Each wall is flat, endless, passes through zero and stands at right angles to its row. A trip goes straight from one point to another. List the walls that it crosses, first one first.
In the rows, 128 means zero.

Walls:
(1): [ 80 146]
(2): [113  94]
(3): [174 155]
(4): [107 181]
Trips:
[191  84] to [197  92] -> none
[132 117] to [101 135] -> 1, 4
[132  93] to [168 159] -> 3, 2, 4
[ 77 129] to [ 91 133] -> none
[  7 190] to [ 82 129] -> 2
[108 105] to [46 72] -> none
[130 148] to [ 80 132] -> 3, 2

Walls:
(1): [155 147 136 222 128 203 133 249]
(2): [ 55  57 196 121 195  93  95 132]
(3): [ 97 129 129 155  94 156 205 152]
(4): [125  67 145 110 176 193 132 109]
(5): [ 69 137 149  97 124 120  82 138]
(6): [141 149  88 112  93 115  38 113]
(7): [181 122 123 186 109 134 125 233]
Trips:
[ 68 188 122 163  97  87 110 104] to [122 188 163  56 144  58  54 114] -> 3, 2
[172 136 111 210 151  80  73 132] to [ 76 169 125 124 116 147  98 162] -> 5, 2, 3
[ 74 175 137 106 109 173 176 154] to [ 12  53 130 168 134  75  20 108] -> 2, 4, 1, 6, 3
[168 149 155 123 180  88 129 111] to [182 149 115  41  98 127 106 159] -> 6, 2, 7, 5
[ 96 170 150  96 108 161 147 103] to [137 100  72 149 112 132 112 100] -> 6, 5, 3

Walls:
(1): [158 115 150  86 159 179  67 129 138 145 102 168  97 116]
(2): [191 168 113 155  73 162  97  96 178 133  90  92 179 138]
(3): [129 114 145 104 101 169 142 133 101 127 127 115 167 123]
(4): [123 155 119 159 128  86 130 178 159 165 129 114  96 115]
(5): [ 93 106 136 130 139 132 149 135 127  69 155 136 180 110]
(6): [138 149 131 209 102 112 113 104 130 162 127 130 180 125]
(7): [159 136 111 159  97 155  93 106  90 107 159 124 103 125]
Trips:
[ 77 149 119 138 123 127 106 165  91 116 179 133 158 177] to [106 106 103 129 134 127 164 144  85  69 146 150 152  75] -> 6
[122 111 122 109 174 115  97  75 145 113 104 183 112 162] to [140 156 156 109 150 191 131 132 142 151 108 144 142 126] -> 2, 3
[141 157 125 149 152 159  96 123  98  95 138  70 163 126] to [179 145 103 103 143  96 139 153  87 149 124 105 114 132] -> 5, 4, 6, 3, 2
[122 109 103 105 111 134 137 128 138  77  65  83 153 150] to [ 80 131 123  94  92 173 145 120 134 148  88 104 158 145] -> none
[144  95 157  86 121 108 123 137  87 110  89 112 108 164] to [133 102  95 149 129 189 113 134 121 121 128 139 116 156] -> 7, 2
[153 122 149 112 133 157  99 129 115 152 149 158 123 143] to [149 157 154 114 175 175  95 147 118  82 112 169 128 128] -> 5

Walls:
(1): [174  90 170  64 161 158  35 123  84 120 201 134 152 106  64 183 153 133
 121 128 139 120 108  56]
(2): [102 136  98 149 180 138 185  60 136 136  91 103  97 161 161 149 117  92
 119 139 115 160 125 110]
(3): [157 115  85 105 151  80 143  84 100 134 118  84  36 123 111 156 117 148
  66 157 211 111 214 149]
(4): [116  75  98 132 128 119  86 104 144 185 103  87 116 164 191 136 148 104
 118 104 138 179 166  93]
(5): [121 193 109  91 185  37 151 117 109 136 120 158 152  86 122 100  67  71
  81 106 105 164 137 199]
(6): [ 95 161 190  89  86 131 153 125 110 134  59 130 142 165 163 127  90 144
 164 146 117  27 184  62]
(7): [144 106 113  84 124  81 113  47  84 139 136 134 112 120 135 190 126 161
 118 112 139  98  66 165]
(8): [159 134  89 172 135 111  73 104 134 147 102 175 124 168 103 135 136 111
 108 155 177 131 120 158]
Trips:
[152 102 151 117 145  81 147 115  49 192 188 170 120 155  62  97 142 131
 131 104 139 129 134 133] to [161 124 139 130 198 123  47  84 119 123  91  54 113 167  52 102 158  91
 140  94 124  69 131 148] -> 4, 2, 5
[112 160 100 158  85 203 148 134  76 180 104 101 169 120 143 176  94 102
 157 123  82 111 138 123] to [116 109 156 159 138 109 105 133 115  95 125 173 134 167 152 187 121  83
 158 132 145  95 120 108] -> 8, 1, 7
[100  91 124 121 133  99 136 201 121 165 108 127 156 100 105 148 119 109
 148 122 104 139  96 149] to [137  99  88 150 217 102  92  49 161  50 120 108 126  60 104 154 162  94
 142 129  91 185  68 116] -> 1, 7, 2, 4, 8
[111 145  94 155 137  84 104 155  95 146 114 114 114 117 211  29 106 107
 127 132 155 172  98 151] to [154 140 127  96 181 161  35 147 169 116 101 124  52 157  93 129 140 129
  69 169  93 148 181 130] -> 3, 1, 5
[121  79  98 138  54 110 115 116 111 170 105 153  90 143 106 111 177  38
 158 164 145  90 121 134] to [ 95 163 140  69 131  80 110  99 168  83 138 121  71 101 130 163 155 150
 183  83 205 124 122  86] -> 1, 8
[121  86 134 153 164  35 142  92 120 143 143 149 148 230 149 164 170 121
  95 103 149 170 171 141] to [ 79 124 145  93 151  95 137 142 129  64  60 117 106 157 163 116 182 154
 143  79 130 132 143 179] -> 6, 8

Walls:
(1): [117  97  89  90  91 154 117 134  97 146 165 147 176 165 100 117  95 140
 155 203 170  88 160 161 111 119 101 106 136 172 120 129  76 155  47 124
  56  90 170 158 185 109 122 118 126 142 115  78]
(2): [ 89  83 159 189 129 116 136 164 122 145 208 135  72 130 138 164 191 178
 113  83 126 152 199 106 149 125 156 131 143 170 157 102 138  39 138 177
 141  88 135 148 110  69 112 129 113 136 116  91]
(3): [137 162 197 148 164 137 101 129 186 107  83  99 179 148  74 132 163  71
 128  60 130  94 120 128 184 162 142 176 152  85  74 167  93 132 155  88
 158  72 137  85 133 220  81 134 148 120 153 185]
(4): [ 99 124  74 131 145 125 118 106 102 218 168  98 130 145 157  93 159 167
 110 143 114 124  85  97 101  64 114  74 206 130 173 143 125 126 227 144
 142 112 115 227 232  72 166 131 171 104  82 120]
(5): [ 74  99 109 126 142 141 165 138 114 189 125 164 105 131 144 107 178 155
 106 130  38 114 118 176 175  75 136 110 175 117 133 132 179 115 123 123
 125  98 175 185 140 150 159 130 133 142  83 176]
(6): [ 90 181  69 172 151 122 179 133 160 107 137 137 181 143 158  76 147 109
 179  74 128 189 130  93 130 115  92 123  48 145 111 174 103  98 138 159
  86 180 162 105  99  84 132  73 150 109  96 162]
(7): [167 154 125 112 141 112 111  92 159  46 154 208 150  45  83 168 136 170
  88 185 142 155  75 155 102 127 160 192 155 187 152 152 123 132  79 130
 141 114 146 191  69 121 124 176 166 192 122 118]
Trips:
[ 85  97 127 114 168 201  97 149 165 208 115 156 140 186 112  79 135 153
 170 161 114 134 114 150 130 148 137 110 137 143 108  95 119 133 134 141
 129 135 112 115 119 130 178 157  88 183 200 122] to [156  62 151 162 111 116 128 101 119 168 167 100  97 117  78 137 121 129
  69 111 143 159 123 127 170 126 153 124 126 156 177 114 111 135  96 104
 199 167 139 124 118 125  93 136 193 137 133 120] -> 2, 7, 1, 5
[166 111  81 176  94  90 153 176 116 116 109 111 104 177 164 138 154 182
 144  93 107 104  88 111 163  86 108  92  74 166 123 138 149 193 161  64
 119 102 161 187 132 112 140 133  94 174 111  86] to [143 142 140 155  68 111 135 179  63 180 151  57 147 202 136 126  76 153
 172 102 119 128 131 147 110 201 141  91 141  97 118 130 106 184 121 137
 153 130 125 143 136 162 101  97 115 117 118 143] -> 2, 6, 5, 3

Walls:
(1): [130 110 129 119 120  80 148  76 163 131 121 146 209 107 165 110 117 103
 125  76 150  92 178 176 116 108  90 120 141  92 146 144  95 142 187 105
 139 146 145 196 100 133  60  81 122  59 140 134]
(2): [ 84 154 140  57  75 141 155 162 141 158 114  98 100 134 162 140 117 113
  70 154 167 127 176  75 100  86 121 134 147 164  77 101 118 158 124 156
 128 172 100 136 131 121  72 119 154 114 143 157]
(3): [131  94 148 111 128 133 113 102 128 164 148 125 121 138 117 146 151 160
 163  62  66 171 208 134 110 115 158 132 110 117 172 132 130 158 154  89
  80  69 167  66  85  98 117 155 142  87 117  77]
(4): [ 95  95 148 159  94 147 121 135 110 125 132 156  96 111  97 130 137  78
 107 131 114  81 138 185 161 141 143  99 148 133 102 168  79  78  90 169
 135 121 116 149  82  90 129 189 142 102 147 130]
(5): [103 109 100 197  87 109 157 156 115 120 120 201 136 146  99 102  73 175
 151  96 144 148 100  83 146 107 162 134 136 156 146 116 115 166  95  96
 129 107 164 109 187 184 143  93 119 103 105 137]
Trips:
[121 122 181 112 154 158 104  91 105 138 101 131 158 103  88 135 136 163
 200 125  85  91 159  79 149 122 101 136 108  91 127 119 139 134 200 125
 135 208 121 126 110 111  77 180 118 181 157 148] to [153 147 108  81  94 165  89 167 208 166 122  47 128 165 143 109 209 137
 108 163 106 129  87  66 124  52 149 128 148 187 116 208  79 126 124 196
 156 166 180 133 128 168 129 116 179  72 100 138] -> 2, 1, 3
[161 138 132 115 157 103 107 132  76  88 187 132 118 141 141 171 194 178
 121 129 142  78 136 121 104  48  65 163 139 148  83 158 123 118 169 104
 116 111  83  83 129 160 117 117  77  96 170  58] to [112 164 112 144 159  96  99 155 121 126 119 106  93 104  90 123  85  91
  97  81 115 128 108  76 126 150 141 131 138 143 136 185 153 160 159 160
 115 143 143  84 132  98 125 141 153 167 141 150] -> 1, 3, 5
[ 84 125 111 145 112 126  86  97 129 140 133 137 124 147 154 170 108 110
 133 155 149 123 121 114  63  97 119 101 136 130 137 162 147 134 155 146
  90 121 120 143 163 158  95 114 116 218 101 149] to [131 103 108 169 153 141 101 121  96 140 151  97 156 111 194 177 123  86
 172 152 103 121 123 117 170 158 138  91 162  98 163 124 142 105 154 162
  69 167  89 105 158 121 161  94 144 143 131 145] -> 5, 2
[ 79 150 101 158  57 150 181 114 111 178  99  95 159 129 111   7 111 134
 124 183  51 189 157 147 142 131 119 105  92 177 158  84 127 155 121 149
 146 124 168 174 139 145 139 122 177 113 119 135] to [111 187 108 127 175 162 110  64 139  96 139 132 164 103 152 106 147 175
 118 116 164 105  74 136 150 127  85 169 120 126 113 135 117 131 129  72
 106 148  93 117 120 129 153 131 105 139 135 168] -> 3, 2, 5
[107 169 146  73  84 119 125 105 101 167  70 117 172 146 180 177 103  77
  83 120 154 144 142 110  62 121 101 159 138  71  52  72 100 114 115 190
 116 172  82 129 144 167 180 193  93 104 154 147] to [ 88 117 127 153 163 123 139 171  82 140 142 106  85 188 125 117 106 144
 110 123 157 131 136 150 147 164 176 188 137 139  75  79 107 156  93 141
 143 170 160 109 159 172 129 168  79 146 179 110] -> 1, 5
